Every row gives one point. Each copy is the shape, with its points in the same order, turned, moved and blurred by noise. Is it also mirrored, or only turned?

Shape, 8 rows:
[[  7.0   3.0   7.7]
 [-11.3 -24.2  -7.1]
 [-32.3   0.5  37.1]
 [ 21.4   1.2 -19.1]
 [-11.3 -21.6  11.3]
 [-20.9 -12.8  11.9]
 [ 10.0   2.6  -5.2]
 [-27.4  10.3 -24.4]]
Copy 1:
[[-12.2  -3.9   7.9]
 [ 11.1  17.1   7.0]
 [ -8.8  12.9 -44.3]
 [  3.1 -14.7  32.7]
 [  2.9  23.3  -0.8]
 [  4.7  12.1 -17.9]
 [ -4.8  -8.5  12.0]
 [ 34.2 -18.2  -9.6]]
Copy 1 is: mirrored
Copy 2, 8 rows:
[[ -2.3   9.1  -8.3]
 [-16.9 -22.1   3.9]
 [ 11.2  11.0  41.7]
 [ -8.0  -4.4 -34.6]
 [-17.4  -6.8  15.3]
 [ -3.1  -8.0  20.6]
 [ -2.3   0.0 -15.9]
 [ 22.3 -31.3  -5.3]]
Copy 2 is: mirrored

Shape, 7 rows:
[[ -9.4  -6.1 -54.4   5.3]
 [ 39.4  -7.4  12.1  -4.8]
 [ -2.6  -3.8  12.2 -20.1]
 [-10.4 -16.4  -1.8   5.0]
 [ -7.7  -0.1 -10.2  11.6]
 [ 10.7  -3.0  15.8  -3.5]
 [-10.9 -27.5  15.2   5.5]]
Copy 1 (7 x 4):
[[-41.5 -30.5  19.5 -25.6]
 [-17.0  12.3 -18.2  18.1]
 [ 15.1  -9.3 -16.4   0.0]
 [  4.7 -21.9  17.8  -0.7]
 [ -7.5 -10.8  21.9 -10.5]
 [  7.0   4.0  -4.7  11.4]
 [ 16.4 -15.7  17.1  19.7]]
Copy 1 is: only turned
Copy 2 (7 x 4):
[[ -8.8  48.9  27.3  -6.5]
 [-36.6 -22.5   7.1  17.8]
 [-12.0  -5.5 -18.9  -5.2]
 [  4.0   7.5   0.8  10.9]
 [  4.2   7.8  15.5  -1.6]
 [-11.4 -16.6  -5.7   6.8]
 [  9.7  -3.2  -9.2  24.6]]
Copy 2 is: mirrored
Copy 3, 7 rows:
[[ 40.8  -9.0  25.5  29.4]
 [  3.3 -34.7 -32.3 -10.1]
 [  6.6   6.4 -13.3 -14.0]
 [ 11.6 -11.0  14.0 -11.4]
 [  5.4 -10.4  14.5   6.9]
 [ -2.9 -12.6 -13.6 -12.0]
 [  5.7 -13.3  11.6 -30.4]]
Copy 3 is: mirrored
Copy 4:
[[ 36.0  23.2 -23.4 -41.8]
 [ 15.5  -8.6 -21.3  32.4]
 [  6.2  12.0  11.9  12.6]
 [ -2.1  19.1  -9.4  -9.9]
 [  5.9   5.6  -7.3 -19.2]
 [  1.0  -0.8  -2.4  15.5]
 [-18.1  23.1 -10.5   3.9]]
Copy 4 is: mirrored

Shape:
[[ 20.4   2.5  -6.9   7.6  15.4  19.4]
 [-31.0  -0.2   0.1  14.1  22.2  15.2]
 [ 24.0   8.5  28.9 -14.8  37.0  -0.5]
 [-33.4  16.7 -10.3   9.4 -16.7  12.9]
 [ 22.3  -6.6  -8.6 -11.6 -10.1  15.4]
 [ 22.6  -1.2   3.3  -8.0  13.4 -47.8]
 [ 27.6   1.1   7.5  -4.6 -17.7   9.4]
 [-18.4  18.1  -3.8  -8.2 -16.7   3.9]
 [ 24.2   5.3  -6.8  23.0  -9.6  20.0]
 [-27.4  -2.5   8.8  -7.5 -19.8  17.4]
 [  5.1  -2.1  -2.5  24.7 -14.0  -7.5]]
Copy 1 (11 x 6):
[[ -8.8   1.2  -8.5   0.1  -1.1  24.2]
 [  3.3  14.1  28.0 -25.2 -22.0  11.1]
 [-15.1   6.0  10.3  -7.1  43.7  11.6]
 [ 23.0 -13.1  11.2 -19.7 -34.8  -9.0]
 [  0.6  -1.8 -15.5  21.3  -2.9   2.8]
 [-39.2 -27.3  24.9  14.4  20.6 -11.3]
 [ -5.0  -6.4 -23.1   9.7   4.1 -10.5]
 [ 20.6 -17.0   9.9  -6.3 -13.8 -14.7]
 [-12.1  -8.5 -28.0  -5.6 -16.9  11.2]
 [ 23.0   9.5   6.0  -7.9 -19.6 -23.5]
 [-21.8 -14.3  -4.3  -7.2 -23.1 -10.2]]
Copy 1 is: only turned
Copy 2 (11 x 6):
[[  8.9 -17.2  13.3 -13.3 -11.7 -10.7]
 [  6.7   8.4   3.8 -45.8   0.4  17.3]
 [ -2.9  -7.9  -8.8 -27.4 -48.8 -25.8]
 [  7.9  32.0  20.8 -15.3   5.8  25.1]
 [-13.6  -9.9  12.4   9.2  -9.0  -7.6]
 [ 12.4   8.1 -42.7   6.8 -26.3 -25.7]
 [ -3.6  -8.6  11.1  17.1 -25.9   1.1]
 [ -4.3  32.2  13.7  -4.7  -8.3  11.4]
 [ 18.4 -19.6  22.7   9.7 -10.5   7.0]
 [-16.9  21.0  13.1 -11.7  -6.8  28.1]
 [ 22.1  -1.7  -6.4   9.4  -5.4  18.2]]
Copy 2 is: mirrored

Shape (10 x 6):
[[-13.0  24.2  -5.2  -6.1   8.9  -1.6]
 [  6.8  -3.7  -8.5  -3.4   3.5   9.8]
 [  8.2  19.9  15.9 -24.5   4.4  19.9]
 [-12.9   2.9  14.5  -3.2  10.9  13.9]
 [  4.5  10.7   8.1   8.9   5.1  14.5]
 [  5.6  21.7 -19.8 -22.5   5.6 -34.8]
 [  7.8  16.3  20.9  -8.1   6.3 -10.3]
 [ -6.7   3.7 -11.6 -14.0 -47.7  19.2]
 [  4.1 -64.7  -6.8  -5.7   5.8  11.8]
 [  4.9   8.4  18.0  -8.9   8.3 -17.2]]
Copy 1:
[[  9.5  -2.7   7.5  18.2  -1.8 -21.0]
 [  5.4  -2.8 -12.5   5.0  15.4  -0.7]
 [  7.2  16.6  16.0  24.7  28.8  -4.0]
 [  3.4  10.5   2.2  22.8  -0.9   7.4]
 [  7.0  -9.3   6.9  16.1  11.3   8.8]
 [ 17.4   2.2   8.0 -17.7   5.5 -44.1]
 [ 10.7   8.7  25.2  -0.2   7.1  -1.8]
 [-45.0  -8.2  -7.5  12.4  28.9 -16.1]
 [ -5.9  22.2 -53.4 -16.3   9.0  28.3]
 [ 10.8  12.1  19.6  -7.6   1.6  -2.9]]
Copy 1 is: mirrored
Copy 2:
[[-19.8 -13.2  11.9  20.9   5.5  17.7]
 [  3.5  -8.2  16.5  -7.2  11.3  14.8]
 [  7.4 -23.1   0.8  16.3  25.9  37.3]
 [-11.8 -26.9   1.8  -1.0  22.9  13.5]
 [  2.6 -28.8  11.5   0.3   9.3  13.4]
 [ -3.9  24.2   8.8  37.1  -4.6  11.9]
 [  9.7 -19.1  -5.4  26.4  14.4   8.7]
 [ -2.5   0.2 -14.2 -22.9 -12.2  49.8]
 [  9.8  12.3   5.7 -46.5  39.8 -10.9]
 [  6.8 -11.5  -3.7  24.0  13.4   0.6]]
Copy 2 is: mirrored
Copy 3, 10 rows:
[[-18.4   2.1  -6.1   8.0 -24.0 -14.8]
 [ -9.0 -15.7  -2.4  -5.2  -0.9   2.2]
 [-10.7 -10.0  20.1   0.9 -35.6   6.6]
 [ -3.4   0.4  17.3   4.3  -8.2 -11.8]
 [ -9.7 -10.1   8.4  18.2  -5.8   2.4]
 [ -5.9  -6.7 -43.1  -6.0 -40.2  -8.9]
 [  9.2  -4.1  -2.2  16.8 -30.9   1.3]
 [-30.0  18.5  -1.8 -22.8  -3.1  34.8]
 [ 26.1 -24.3   6.4 -37.9  36.1   0.4]
 [ 14.6  -2.9  -6.8  10.3 -27.1  -2.0]]
Copy 3 is: mirrored

Shape (14 x 8):
[[ 11.7   6.2  10.5 -15.6 -13.7   8.9   9.5   1.1]
 [ 16.3  -8.8   8.3 -15.4 -22.3  10.3   2.8  13.5]
 [ 20.0  -8.7  22.9  -3.3 -22.8 -21.2   4.3 -27.1]
 [ -9.1   4.2  20.8   5.0 -23.8 -18.9   6.1 -19.0]
 [ 19.6   3.1  15.5 -15.4 -17.1   7.4   2.4  12.6]
 [ -1.8   9.5  13.8  -9.9 -12.6  12.8  12.1 -25.4]
 [-19.4  12.0  20.6  -9.0  30.3   2.6  -1.2   0.6]
 [  5.4  15.0  18.8  10.5 -19.8 -32.9 -26.7 -11.7]
 [ 16.3  -3.5  18.9   7.5   2.2 -15.0   1.5   4.3]
 [ 16.1  11.4  16.7  41.0  23.8  11.2   9.1   7.2]
 [ -0.8  15.5  10.2 -16.1  -8.9   7.9   8.4  -2.4]
 [ 13.1  10.8 -41.9  -2.6 -12.0  -2.9   3.6 -44.3]
 [-44.4   1.7  15.7  24.5  32.5  -4.5 -25.9  10.7]
 [ 21.8  -4.2   9.7  -6.8  -9.9  10.3 -21.4 -31.0]]
Copy 1, 14 rows:
[[ 13.4   7.8  13.1  -9.2  -2.9 -17.3   3.1   7.7]
 [ 27.6   5.4   7.4 -14.3  -8.4 -17.9  -8.0  -9.6]
 [  3.5  14.7  28.8  18.0  -4.6 -20.6  15.2 -36.9]
 [ -9.4  24.4   4.2  16.1  12.0  -7.9  24.4 -18.1]
 [ 17.8   4.5  14.6 -18.3  -8.2 -22.7  -0.5   0.4]
 [ 15.4  32.4  15.3  15.8  -7.1 -12.3  17.7   9.1]
 [  5.6 -13.8   5.6   5.2  -4.5   4.9  32.2  28.4]
 [-16.0   0.1  -1.0  10.0  -3.1 -35.0  30.6 -25.3]
 [ -4.5  -6.3  23.0  -2.5  -5.2  -9.2  14.8 -17.5]
 [-32.3  -7.8  21.1  -6.9 -35.2  14.5   6.0  12.7]
 [ 11.9  16.3   8.2  -4.6   3.6 -18.9  13.7  13.2]
 [ -6.2  12.1  17.6  51.9  12.0 -34.3 -23.6   7.8]
 [-13.0 -30.0 -30.7   7.0  -3.5  20.1  41.0  18.9]
 [ 13.0   6.7   9.3  27.9 -28.6 -30.1   6.6  -7.1]]
Copy 1 is: mirrored
Copy 2 (14 x 8):
[[  1.6   2.0 -13.2  -9.7   6.3   0.4 -22.9  -7.3]
 [ -4.2  -3.7 -17.8 -15.8   4.8  11.9 -26.1 -22.4]
 [ 25.3  17.1 -22.7  16.2   5.1  -8.3 -10.5 -33.7]
 [ 31.8  26.0  -7.4   0.3 -11.5  -2.5  -7.9 -19.2]
 [ -9.4   2.4 -18.0  -9.3  -1.4   2.2 -26.5 -15.0]
 [ 25.2   5.5 -18.5  -5.0   4.2  -3.2  -9.4   7.0]
 [ -8.0  14.9   2.3   9.6 -10.8  16.8   9.6  21.8]
 [  7.3  49.8 -13.1  -3.5 -11.7 -11.4   3.9 -32.5]
 [ -6.7   8.7  -3.6  10.2  -9.6  -2.3  -1.7 -25.3]
 [-15.1 -17.2   5.0  -1.4 -27.7 -23.2  23.6  -5.4]
 [  5.5  10.6  -7.8  -9.0   1.8   2.4 -19.3   4.9]
 [ 29.8  13.6   1.7 -23.2  50.9 -24.0  12.2 -10.2]
 [ -8.6  26.5  13.4  -6.2 -33.2  31.5  44.8   7.7]
 [  7.3  13.1 -39.8  -6.3  18.7  -5.9  10.2 -14.7]]
Copy 2 is: only turned
